Each row of a before or after table is a point. One or more steps were done to the points. Then noise was added and the rows were shuffled. The steps act on how far a point lies along the listed directions, d1 being the first. Name the steps. A step turns or swaps two directions, mirrors them in a line or flattens them onto one, adds a multiple of one to another, or multiplies one. Angles are multiples of 10 degrees, from the lower direction toward the higher: turns from -170 to 170, lines from 10 to 170 but not 90. Use the fewest steps. Two steps may share a direction if one is a turn and the other turns, adds or multiplies; they go together, in the order done. Otherwise the lowest direction goes first.
In the rows, 128 means zero.

Directions:
(1): [116 186 121]
(2): [171 142 166]
(3): [ 89 125 173]
Before, 14 rows:
[[136 100 116]
 [117 113 139]
 [124  73  91]
 [107 159 168]
 [108  86 126]
 [124 141 174]
 [130 142 132]
 [146 151  85]
 [135  97 145]
 [129 129  52]
 [101 188 110]
 [152  87 134]
 [129 160  40]
 [122  76 128]]
After:
[[122  84 172]
 [116 203 104]
 [157  95 103]
 [140  91 115]
 [105 240  84]
 [119 206  77]
 [ 79 161 164]
 [164 123  97]
 [154 139  64]
 [145 134 100]
 [148 105 117]
 [109  81 184]
 [120 130 134]
 [133 102 127]]
Steps: multiply d3 by 1.6; turn d1 and d3 by 60 degrees; multiply d2 by 0.4

Directions:
(1): [129 144  87 138 164 105 177  69 100]
(2): [120 111 122 179 157 162 171 148 186]
(3): [126 188 111 112 108  81 133 134 189]
Before, 8 rows:
[[145  81 171 109 125 152  67 150   7]
 [152 178 124 136 115 100 127 120 162]
 [108 143 130 159 123 140 137 158 176]
 [139  93 138 142 146 177 155 153 130]
 [122  65 158 164 145 214  91 170  82]
 [118 118  98 143 146 132 166  88  62]
 [129 123 130 156 167 151 162 125 160]
 [130 150  96  77  96  96 108 107  71]]
After, 8 rows:
[[124 124 155  97  99 151  47 156  52]
 [142 102 139 106 127 151 132 143  92]
 [139 114 138 141 163 160 147 115 114]
 [111 114 134 165 130 161 129 155 141]
 [150 148 131 164 137 130 151 128 173]
 [148 167 150  62  80  71  50 146  53]
 [124 148  96 122 126 100 155  83  58]
 [128 174  85 103  96  89 133 120 131]]
Steps: turn d2 and d3 by -60 degrees; multiply d3 by 0.7

Directions:
(1): [100 103 122  92 143 101 143 175  73 154 103  92  65 157]
(2): [131 123 120  98 207 160 125 140 107 110  94 107 202 142]
(3): [163  82 136 105 144 132 202 181 170 116 155 149 124  97]
(4): [160 104 109 111 104 206  94 133  89 115 101 155  94  83]
(5): [ 73 132  73 132 125 173 167 104 186 119  92  98 103 131]
(6): [132 140 170 112  85 175 144 137 125 184 150  56 157 113]
Before (14 x 14):
[[104 109 103 142 203  73 121 152 121  78 114 192 148 136]
 [191  73 151  92 127 211 172 156 163 114 139 146 140  65]
 [144 143 122  99 100 215  88 124 135 130 119 134 153 130]
 [185 117 162 117 126 168  87 146  74 108 149 146 186 111]
 [159 137 210  89 171  42 112 198  20 174 157 101 152 132]
 [143 128 135 112 146 199  76  91  97 132 117 150 162 113]
 [127 151 130 121 149 101 133  95 131 113 119 122 167 163]
 [101 104 101  67 137 112 145 194  85 157  86  69 111 155]
 [105 130 146 180  40  86 140  84 181 154 183 133  90 114]
 [168 108 161  86 147  72 126 179  59 162 137 120 128 144]
 [132 130 106 139 156 105 141 163 166 106 110 133 174 130]
 [140  82 168 119 144  86 169 190 157 119 145 163 122 125]
 [107 132 127 152  57  87 124  70 149 143 155 113 100 142]
 [122 131 140 123 135 131 107 101 147 116 114 120 152 127]]
After (14 x 14):
[[129 126 137 123 114 111 129 116 171 117 131 129 111 123]
 [159 134 124 136  94 122 134 104 147 107 146 166 124 121]
 [ 86 129  93 119  72 188 145 112 137 125 109  89  67 132]
 [113 131  93 166 135 101  87 113 127  91 111 202 106 104]
 [158  77 120  95 175 124 155 126 152  92 137 147 195 130]
 [134 164 114 161 100 110  86 127 150 129 115 138 145 126]
 [174 124 130 108  62 240  79 142  54 128  99 141  69  30]
 [ 54 165 140 123 103 157  98  77 115 192  88   5 136 178]
 [ 87 142 125 104  98 126 165 140 180 157 144 104  99 180]
 [135  93 129 106 211 158 147 133 150 102 120 121 238 121]
 [111 142 151 135 124 173  54 117  91 134  85 125 161 135]
 [171 118 156  89  74  93  77 179  57 169 131 121 105 114]
 [160 108 113 101  76 186  81 122  69 147 101 131  83 100]
 [ 77 108 120 119 112 134 176 124 173 165 132 124  65 148]]
Steps: turn d1 and d4 by -60 degrees; turn d4 and d5 by 120 degrees; turn d2 and d3 by -160 degrees; add -0.5 times d3 to d6

Directions:
(1): [ 64 132 105  92  94  71  98  68 115  74 137 100 127 131 122 100  93 180
 135 190 103 172  94 106 140 118 121 115 127 167 137  65]
(2): [137 118 108 122 136 223 112 140 131 109 191 153  96 145 134  85 121 160
 151 163 157 122 148 122 145 114 141  44  90 130  50 122]
(3): [166 101  59 107 108 145 139 160  60  68  48 147  96  96 134 100 126 155
 145  97 155 154 142 125 191 152 116 136 153  95 151 127]
(4): [133 182 140 162 147 133  74 169  79  90 170 129 146  62 156 116 145 150
  38 122 151  89 126 110 108 148 114 166 110 126 122  72]
Before (13 x 32):
[[134 142 119 123 121 136 127 135 116 106 122 137 125 113 133 125 131 127
  107 129 130 121 122 122 132 138 122 138 129 127 125 114]
 [142 113 138 127 136 126 154 114 144 155 121 121 127 148 124 144 131  97
  145 117 113 134 136 141 121 114 132 117 140 137 131 151]
 [126 121 149 130 144 151 142 110 171 176 148 140 133 164 123 144 127  97
  158 124 113 116 127 139 120 117 138 118 136 131 126 152]
 [121 124 113 114 107 114 129 105 133 121 137 124 122 134 129 125 115 137
  149 145 116 138 126 111 144 117 137 111 135 130 133 123]
 [111 127 146 119 132 139 120 112 140 144 148 125 153 149 114 138 120 136
  140 145 112 126 135 133 116 106 124 115 116 135 107 124]
 [129 103 119 116 129 145 132 123 132 126 136 133 122 139 113 123 128 137
  161 143 123 135 125 134 136 118 135  98 129 128 121 136]
 [ 86 148 153 122 129  82 109  95 148 136 159 104 151 124 125 136 122 132
  104 156  98 136 109 125  96 130 135 137 120 156 137 101]
 [123 136 150 146 142 114 136 123 153 170 128 119 144 125 131 148 136 101
  118 108 125 113 128 139  98 132 134 146 134 128 138 155]
 [146 138 131 136 134 117 123 160 109 121 121 119 132  96 138 129 135 124
   99 106 136 116 125 130 126 139 120 158 126 115 150 131]
 [102 160 140 132 129 117  98 106 138 114 179 109 125 140 136 115 121 150
  103 163 123 130 113 118 109 127 137 116 110 145 103  88]
 [149 137 144 148 143 123 120 137 113 132 128 128 143 116 134 134 143 110
  100 104 129 118 135 130 117 128 130 160 136 122 139 119]
 [ 92 124 148 112 109  76 141  90 158 156 128  98 149 158 125 151 114 119
  149 139  88 140 106 126 115 112 137 131 140 147 151 133]
 [107 119 119 121 117  81 144 108 140 130  98 111 131 137 122 140 122 107
  132 131 100 150 117 126 130 124 127 159 148 133 160 128]]
After (13 x 32):
[[ 76 144 202 134 155 143 119  76 230 207 247 112 155 185 117 146 122 108
  134 188  89 111 120 140  52  97 160  71  81 176  69 136]
 [140 132 104 118 119 144 132 145 100  96 107 143 113 110 133 118 128 134
  116 122 136 127 128 122 149 142 119 136 137 116 131 115]
 [112 134 154 124 132 102 130  90 147 148 150 107 141 145 124 141 123 109
  124 139 104 132 120 134 106 109 132 121 131 157 129 122]
 [ 71 164 178 149 143  81  98  83 173 161 195  95 167 129 132 138 118 125
   92 163 106 112 102 121  70 118 133 134 110 167 122 106]
 [133 137 100 122 120 110 100 155  79  72 114 113 124  80 140 102 123 162
   97 123 140 135 117 117 149 137 115 149 127 122 148  95]
 [ 83 159 200 145 151  99 119  76 200 193 198 115 170 165 121 164 124  89
  119 149  89  99 101 132  70 107 138 140 124 163 134 121]
 [117 156 196 156 158 145 127 109 208 199 213 115 137 184 127 153 136  96
  121 145 113 100 128 142  72 110 156  98  95 142  80 144]
 [143 103 127 125 135 144 144 138 135 140 111 139 129 134 113 141 136 117
  157 118 122 134 133 143 130 121 133 119 142 114 138 154]
 [ 73 120 180 113 122 130 134  68 220 199 210  99 143 210 118 152 106 113
  175 181  80 123 113 131  85  81 157  57  99 171  84 148]
 [106 101 100 101 117 140 138 103 153 115 137 125 105 161 117 108 107 132
  167 168 110 159 129 119 148 107 137  91 129 138 110 124]
 [149 106 114 119 113 152 153 123 148 147 128 139 112 149 125 130 126 120
  172 126 126 136 144 122 149 114 145  94 137 114 118 157]
 [106 136 188 137 147 136 124 105 182 193 186 114 173 168 108 168 129 103
  134 147 100 104 134 142  78  95 132 116 105 145 101 144]
 [121 148 138 140 135 108  94 118 101 101 152 115 144 110 133 115 132 138
   88 134 124 128 121 114 118 123 127 156 130 139 135  77]]
Steps: add -1 times d1 to d4; turn d1 and d2 by 110 degrees; multiply d3 by 3
